Each point is reached from the start by the listed moves, each made once or not at all, plus a little noise. Is the number of moves made odd or even? Then give how often each move was made.
In the rows, 128 means zero.

Moves:
(1): [178  99 131 140]
(2): [166 197 139 133]
(3): [117 120 195 142]
Start: [149 132 138 160]
Points:
[186 203 150 164] -> odd (0, 1, 0)
[235 171 154 176] -> even (1, 1, 0)

Moves:
(1): [216 120 135 128 138 118 147 123 120 135 117]
(2): [127 208 135 140 152 125 127 118 124 150 142]
(3): [119 118 213 117 126 137 132 119 134 141 117]
(4): [125 112 139 222 119 112 138 114 155 134 128]
(5): [119 110 136 140 195 137 152 154 115 109 133]
(6): [140 124 121 135 122 220 127 130 126 144 125]
(7): [115 127 120 126 108 133 213 121 119 136 143]
(8): [137 140 138 130 105 124 132 191 146 131 139]
Start: [126 134 150 111 114 162 143 104 114 144 128]
Points:
[213 197 185 136 194 157 189 182 105 158 144] -> even (1, 1, 0, 0, 1, 0, 0, 1)
[198 126 147 111 107 160 249  90 100 161 128] -> even (1, 0, 0, 0, 0, 0, 1, 0)
[225 140 173 114 102 149 172 161 119 157 134] -> even (1, 0, 0, 0, 0, 0, 0, 1)

Moves:
(1): [190 135 121 145 123 131 110 135 135 132 137 144 125 122 132]
(2): [121 175 132 124 125 127 130 133 134 128 129 130 139 122 115]
(3): [142 134 195 121 142 137 132 147 121 116 117 134 104 128 130]
(4): [116 121 142 205 127 124 124 130 128 134 134 129 120 108 112]
(5): [130 127 125 141 176 131 131 141 114 136 142 121 132 138 118]
(6): [128 141 127 141 134 174 144 123 131 138 118 127 121 117 145]
(7): [148 128 129 150 131 107 189 123 132 122 138 124 125 127 130]
(8): [125 129 120 123 113 136 131 181 138 146 128 119 120 125 127]
(9): [140 122 135 130 149 138 124 124 193 111 132 107 123 113 119]
(10): [135 127 151 132 134 126 131 116 151 192 120 140 138 137 115]
(11): [117 123 133 114 111 126 128 113 111 128 188 117 125 131 125]
(12): [ 99 134 133 120 137 123 135 138 142 120 147 188 133 127 148]
Start: [147 125 143 117 134 110 153 141 136 145 124 103 153 104 134]
Points:
[161 126 176 149 220  98 224 142 230 183 166 149 165 105 123] -> odd (0, 0, 0, 0, 1, 0, 1, 0, 1, 1, 0, 1)
[233 129 227 238 183 108 206 215 160 230 143 116 121  94 106] -> odd (1, 0, 1, 1, 1, 0, 1, 1, 0, 1, 0, 0)
[124 116 185 184 151 118 158 193 249 208 149 137 148  72 116] -> odd (0, 0, 0, 1, 0, 0, 0, 1, 1, 1, 0, 1)
[205 141 158 224 123 160 155 185 180 246 122 123 140  72 124] -> odd (1, 0, 0, 1, 0, 1, 0, 1, 0, 1, 0, 0)
[222 152 191 148 180 176 155 224 138 171 128 109 115  91 148] -> odd (1, 0, 1, 0, 1, 1, 0, 1, 0, 0, 0, 0)
[225 117 148 245 183 111 199 210 207 158 168  80 130  69 101] -> even (1, 0, 0, 1, 1, 0, 1, 1, 1, 0, 0, 0)

Moves:
(1): [180 130 137 128 138 138 129 108 148 128 132 131 124 130 125 124 141 107
 134 137 148]
(2): [137 182 139 144 132 113 127 153 137 139 112 142 136 120 116 147 111 133
 140 137 142]
(3): [125 125 171 121 118 131 129 137 131 125 126 134 128 130 125 130 133 116
 122 135 122]
(4): [120 122 135 167 127 127 143 129 132 146 149 138 127 130 133 124 130 126
 126 120 118]
(5): [128 120 136 127 173 137 138 149 115 132 135 115 129 145 132 113 136 119
 125 135 127]
(6): [119 134 123 122 139 183 117 126 126 133 135 124 132 118 139 128 127 121
 129 137 107]
(7): [133 131 129 114 124 134 173 130 126 123 126 130 137 117 131 115 120 134
 128 111 130]
(8): [138 108 124 135 111 138 123 173 139 132 115 121 136 133 142 123 125 141
 138 128 129]
(9): [111 136 116 116 146 122 128 127 188 121 128 126 123 125 130 132 145 138
 117 118 118]
(10): [124 117 125 114 124 120 127 127 130 171 127 133 127 109 121 127 130 124
 126 123 128]
(11): [126 133 128 114 123 125 142 133 130 125 161 137 114 131 116 128 138 130
 144 140 127]
(12): [134 140 118 118 135 139 126 123 119 119 121 193 120 142 132 118 122 151
 126 111 114]
(13): [129 129 125 125 131 123 125 120 128 123 132 128 163 131 132 118 131 130
 139 131 118]
(14): [117 149 127 127 108 131 128 121 131 151 128 124 136 178 134 117 137 134
 116 120 149]
(15): [123 136 131 114 134 112 131 121 126 133 135 129 125 125 176 132 117 123
 131 139 135]
(16): [134 113 127 125 127 128 134 131 126 136 123 129 133 140 127 167 128 120
 136 137 128]
(17): [115 127 121 136 130 137 123 135 102 122 118 142 129 114 141 140 177 142
 128 129 126]
(18): [133 126 147 132 131 128 125 128 120 130 125 133 124 131 125 132 121 159
 121 140 127]
(19): [114 126 130 127 130 124 135 112 139 139 109 131 126 128 124 124 134 126
 154 127 132]
(20): [123 122 113 125 120 138 145 124 139 118 128 145 129 123 110 126 114 119
 114 185 122]
Start: [141 125 122 153 138 145 149 128 123 127 134 114 126  77  94 106 171 124
 107 132 102]
Points:
[171 188 151 146 126 165 172 111 143 147  85 234 171 132  75 136 222 120
 138 202 120] -> even (1, 1, 1, 0, 0, 0, 0, 0, 0, 0, 0, 1, 1, 1, 0, 1, 1, 0, 1, 1)
[160 125 124 163 121 168 215 100 127 186 152 168 172  90  90  80 225 146
  90 181 114] -> odd (1, 0, 0, 1, 0, 0, 1, 0, 0, 1, 0, 0, 1, 1, 0, 0, 1, 1, 0, 1)
[153 154 187 171 117 151 208 174 209 228  91 167 138  98  99 144 241 159
 129 131 139] -> odd (1, 1, 1, 1, 0, 0, 1, 1, 1, 1, 0, 0, 0, 1, 0, 1, 1, 1, 1, 0)
[ 89 142 113 110 167 204 211 124  99 189 154 123 169  93 109  65 247 134
 143 132  95] -> odd (0, 0, 0, 0, 1, 1, 1, 0, 0, 1, 1, 0, 1, 1, 0, 0, 1, 0, 1, 0)
[182 106 163 130 147 163 233 110 205 163 141 225 110  73  71 115 176 138
  79 173  72] -> even (1, 0, 1, 1, 0, 0, 1, 0, 1, 1, 0, 1, 0, 0, 0, 1, 0, 1, 0, 1)
[150  95 111 161 202 241 189 152 182 142 158 218 139 103 106 110 249 155
 143 211  51] -> even (1, 0, 0, 1, 1, 1, 0, 1, 1, 0, 1, 1, 1, 0, 0, 1, 1, 1, 1, 1)
[160 128 181 151 151 226 219 159 161 177 176 125 173 141 117  41 209 100
 153 150 106] -> odd (1, 0, 1, 1, 1, 1, 1, 1, 0, 0, 1, 0, 1, 1, 0, 0, 0, 0, 1, 0)
[117 155 132 199 201 221 177 158  99 161 110 226 128  86  91 146 190 160
 125 209  66] -> even (0, 1, 0, 1, 1, 1, 0, 0, 0, 0, 0, 1, 0, 0, 0, 1, 1, 1, 1, 1)

Moves:
(1): [147 123 150 126 123 126 143 119 120 131 129 122 138 136 122 120 129 129
 131 131 121 133 141 129 121 124]
(2): [123 160 135 120 145 130 140 136 135 124 143 142 138 119 129 128 130 121
 118 129 126 126 129 115 149 131]
(3): [138 107 167 106 126 118 133 130 119 146 138 142 114 109 128 153 114 110
 137 150 144 106 139 148 137 115]
(4): [116 130 110 162 127 129 129 138 122 135 135 128 131 139 143 132 125 113
 131 124 117 135 115 138 126 130]
(5): [126 132 130 128 159 136 122 125 121 130 130 117 110 123 135 125 123 124
 116 136 127 128 123 121 125 122]
(6): [124 135 150 134 121 166 125 127 125 125 120 118 126 114 121 129 151 145
 125 104 112 106 128 120 130 125]
(7): [115 123 136 136 133 142 147 150 146 109 104 123 138 120 116 154 110 123
 127 131 116 149 151 118 112 128]
(8): [134 118 126 135 121 128 129 156 117 146 144 114 137 126 125 128 147 136
 148 145 123 137 124 122 129 117]
(9): [141 130 130 130 141 132 123 133 147 139 135 115 139 145 133 128 122 126
 130 123 135 119 124 138 127 125]
(10): [131 134 124 119 115 129 130 120 131 153 123 122 126 118 125 133 118 127
 132 118 111 148 121 128 130 134]
(11): [145 100 119 131 142 133 142 111 130 121 160 115 130 108 126 136 128 124
 120 137 112 137 114 132 116 140]
(12): [143 105 132 136 144 124 127 142 139 143 116 158 115 129 123 122 145 124
 132 115 125 133 136 132 117 141]
(13): [131 113 116 135 128 126 108 126 103 144 135 144 147 126 119 130 119 114
 141 132 109 112 117 123 143 135]
(14): [116 117 143 120 119 125 124 145 116 143 152 131 113 148 114 127 131 142
 112 115 120 126 120 126 122 121]
(15): [127 118 129 113 133 129 139 127 115 133 126 121 131 127 159 134 124 125
 133 121 135 134 135 111 138 125]
(16): [135 130 128 125 119 138 112 136 116 133 112 140 117 140 115 159 136 109
 114 137 133 120 108  90 109 141]
(17): [121 125 132 116 148 114 119 110 146 125 128 123 134 145 130 139 168 120
 145 130 120 140 129 111 141 121]
(18): [124 133 123 145 125 108 127 136 124 133 121 122 119 123 136 134 127 149
 119 131 127 128 144 126 146 129]
(19): [121 149 138 132 138 116 130 125 130 124 138 125 115 131 124 142 121 142
 159 127 125 130 124 131 127 127]
(20): [133 122 121 131 111 134 146 107 140 138 140 135 131 158 112 112 123 150
 118 165 136 127 128 121 129 130]
(21): [119 130 120 134 136 134 132 113 108 142 126 137 131 120 124 137 135 132
 127 116 159 129 127 131 117 112]
(22): [138 125 138 144 122 130  97 137 136 118 133 133 119 120 124 121 115 129
 130 137 127 148 122 120 149 135]
(23): [121 131 115 125 120 138 121 139 142 136 155 136 122 126 133 123 123 128
 114 122 107 137 159 132 121 136]
(24): [133 131 126 119 138 146 129 121 121 121 123 128 118 140 127 152 134 140
 125 144 116 132 124 158 132 129]
Start: [118 133 124 133 125 120 152 134 157 141 118 131 106 110 130 141 129 135
 128 154 141 117 151 113 165 120]
Points:
[143 130 163  79 177 196 187  89 183 197 217  89 100 153 133 163 171 169
  81 165  56 145 161  89 181 118] -> odd (1, 1, 0, 0, 1, 1, 0, 0, 1, 1, 1, 0, 0, 1, 1, 0, 1, 0, 0, 1, 0, 0, 1, 1)
[ 97 154 155 147 138 125 113 140 180 138 146 110  76 100 162 167 164 177
 157 133  97 145 197  67 221 121] -> odd (0, 0, 0, 0, 0, 1, 0, 0, 0, 0, 0, 0, 0, 0, 1, 0, 1, 1, 1, 0, 0, 1, 1, 0)
[178  60 124 184 164 167 104 162  93 249 179 141  84 137  94 196 143 112
 123 174  86 162  74 109 137 133] -> even (1, 0, 0, 1, 1, 0, 0, 1, 1, 1, 1, 1, 1, 1, 0, 1, 0, 0, 0, 0, 1, 1, 0, 1)
[150  75 126 164 165 155 107 156 126 222 172 163  86 166  86 141 141 173
 128 204 138 127 116 124 175 110] -> even (0, 0, 0, 0, 1, 0, 0, 1, 1, 0, 0, 1, 1, 1, 0, 0, 0, 0, 0, 1, 1, 1, 0, 1)
[107 103 101 162 196 102 179 106 120 202 196 176  95 160 132 201 176 168
 144 177 103 143 128 102 207 128] -> odd (0, 1, 0, 1, 0, 0, 0, 0, 0, 0, 1, 1, 1, 1, 1, 0, 1, 1, 1, 1, 1, 0, 0, 1)

Moves:
(1): [165 122 107 131 133 141 143 118 126 135 112 127 117 107 122 122 135 119
 134 133 135 128 130 123 127 136]
(2): [123 149 130 133 127 137 130 132 123 137 124 132 120 132 121 128 129 128
 122 127 132 132 126 131 124 135]
(3): [134 140 156 116 112 131 125 112 130 139 131 121 133 133 116 122 117 125
 141 140 132 138 136 117 151 122]
(4): [129 121 132 149 121 128 130 123 124 121 137 120 129 125 130 123 124 130
 119 117 138 120 137 129 132 121]
(5): [139 129 137 131 154 123 123 131 136 122 146 106 115 110 137 134 135 126
 124 115 134 132 141 113 121 135]
(6): [107 118 138 111 134 164 136 106 144 128 130 138 124 139 139 146 133 115
 124 127 129 129 139 131 115 130]
(7): [128 129 133 124 132 124 149 123 120 126 122 113 137 128 127 133 123 135
 123 132 131 131 123 128 123 122]
(8): [126 125 133 135 130 136 130 138 136 132 116 121 131 126 121 119 126 136
 127 128 121 118 127 129 121 122]
(9): [133 132 122 128 124 135 147 124 147 128 141 144 118 132 134 121 126 124
 128 124 135 134 112 117 145 111]
(10): [143 120 118 121 123 134 133 137 136 165 156 123 127 129 120 132 134 120
 126 134 118 114 127 121 126 126]
(11): [127 138 135 130 109 133 122 139 126 114 147 132 129 120 127 123 142 136
 130 133 127 132 115 124 118 124]
(12): [142 121 140 122 149 119 137 122 106 134 124 152 126 131 130 120 134 137
 112 129 115 132 127 113 123 136]
(13): [128 143 126 126 135 130 133 131 146 132 116 130 158 116 137 137 109 126
 120 140 125 143 138 122 132 135]
(14): [145 133 127 131 130 121 129 139 121 125 128 128 123 149 142 127 126 142
 135 126 122 135 129 141 123 131]
(15): [125 128 136 125 113 127 128 137 127 136 116 129 110 116 152 134 132 120
 126 132 123 125 133 142 127 121]
(16): [139 132 140 140 131 122 130 133 129 119 126 131 125 111 111 158 125 142
 135 138 130 108 123 118 122 126]
(17): [121 126 137 125 136 126 139 144 135 131 121 132 134 146 128 123 161 133
 137 134 152 130 135 116 141 135]
(18): [122 122 122 133 126 126 128 121 135 135 123 129 124 119 138 131 136 147
 126 123 120 129 131 134 130 131]
(19): [129 135 123 128 132 131 130 124 120 134 130 127 133 128 143 126 132 131
 144 118 131 115 127 125 121 126]
(20): [126 134 117 137 129 134 134 126 123 127 129 131 124 129 133 112 127 130
 131 149 125 120 124 143 136 135]
(21): [141 116 125 118 135 117 128 142 121 126 131 133 130 119 123 110 108 137
 134 125 167 132 117 133 126 122]
(22): [120 120 129 134 129 127 135 137 122 135 134 129 125 125 125 127 119 131
 148 135 115 147 132 128 129 140]
(23): [124 129 121 124 119 115 147 131 132 116 133 130 123 129 123 127 111 123
 133 126 122 132 157 119 119 133]
(24): [134 137 137 132 134 107 136 123 145 119 132 124 137 121 118 131 128 108
 132 119 111 120 131 153 133 132]
Start: [117 124 135 135 144 129 152 118 125 111 109 120 114 132 131 154 135 134
 130 145 114 144 126 149 140 128]
Points:
[195 146 126 140 136 114 249 119 125 128 144 148  82  79 133 159 147 122
 149 177  81 101 118 139 122 118] -> even (1, 0, 0, 0, 0, 0, 1, 0, 1, 1, 1, 1, 0, 0, 1, 1, 0, 0, 1, 1, 0, 0, 1, 1)
[190 161 166 116 178 144 238  82 154 126 151 115 128  72 123 187 125 115
 146 187  88 127 171 108 115 155] -> even (1, 0, 1, 0, 1, 1, 1, 0, 0, 1, 1, 1, 1, 0, 0, 1, 0, 0, 1, 1, 0, 0, 1, 1)
[208 144 192 120 203 147 236 128 127 167 109 111  83 110 136 156 163 141
 160 175 147 111 145 150 123 146] -> odd (1, 1, 1, 0, 1, 1, 1, 1, 0, 1, 0, 1, 0, 1, 1, 1, 1, 0, 1, 1, 1, 0, 0, 1)
[160 134 200 162 135 124 210 137 144 146 170 140 126 127  98 143 168 150
 173 156 104 119 118 102 166 115] -> even (0, 0, 1, 1, 0, 0, 0, 1, 1, 1, 1, 1, 0, 0, 0, 1, 1, 0, 1, 0, 0, 1, 0, 1)
[121 126 135 144 168 148 247  92 182 111  71 104 155 110 148 165 145 128
 140 135 122 132 193 149 126 143] -> odd (1, 0, 0, 1, 0, 1, 1, 1, 0, 0, 0, 0, 1, 0, 0, 0, 1, 1, 1, 0, 0, 0, 1, 1)
[174 147 157 156 144  96 231 145 138 132 138  89 155 110 109 146  49 158
 185 180 114 126 161 163 144 128] -> even (0, 0, 1, 1, 0, 0, 1, 1, 0, 1, 0, 0, 1, 1, 0, 1, 0, 0, 1, 1, 1, 1, 1, 1)
[209 119 169 152 146  85 229 150 144 119 171  79 103  82  96 159 139 169
 186 156 150 154 168 128 143 142] -> odd (1, 0, 1, 1, 1, 0, 1, 0, 0, 1, 1, 0, 0, 1, 0, 1, 1, 1, 0, 0, 1, 1, 1, 1)
[125 116 134 164  98 134 215 177 150 147 155 130  85 142 177 130 166 169
 172 137 102 138 155 140 134 113] -> even (0, 0, 0, 1, 0, 0, 0, 1, 1, 1, 1, 0, 0, 1, 1, 0, 1, 1, 1, 0, 0, 1, 1, 0)
[148 170 171 139 149 102 184 134 170 106 102  88 116 110 160 142  92 117
 148 169  78 157 191 176 150 145] -> odd (0, 0, 1, 0, 1, 0, 0, 1, 0, 0, 0, 0, 1, 1, 1, 0, 0, 0, 0, 1, 0, 0, 1, 1)
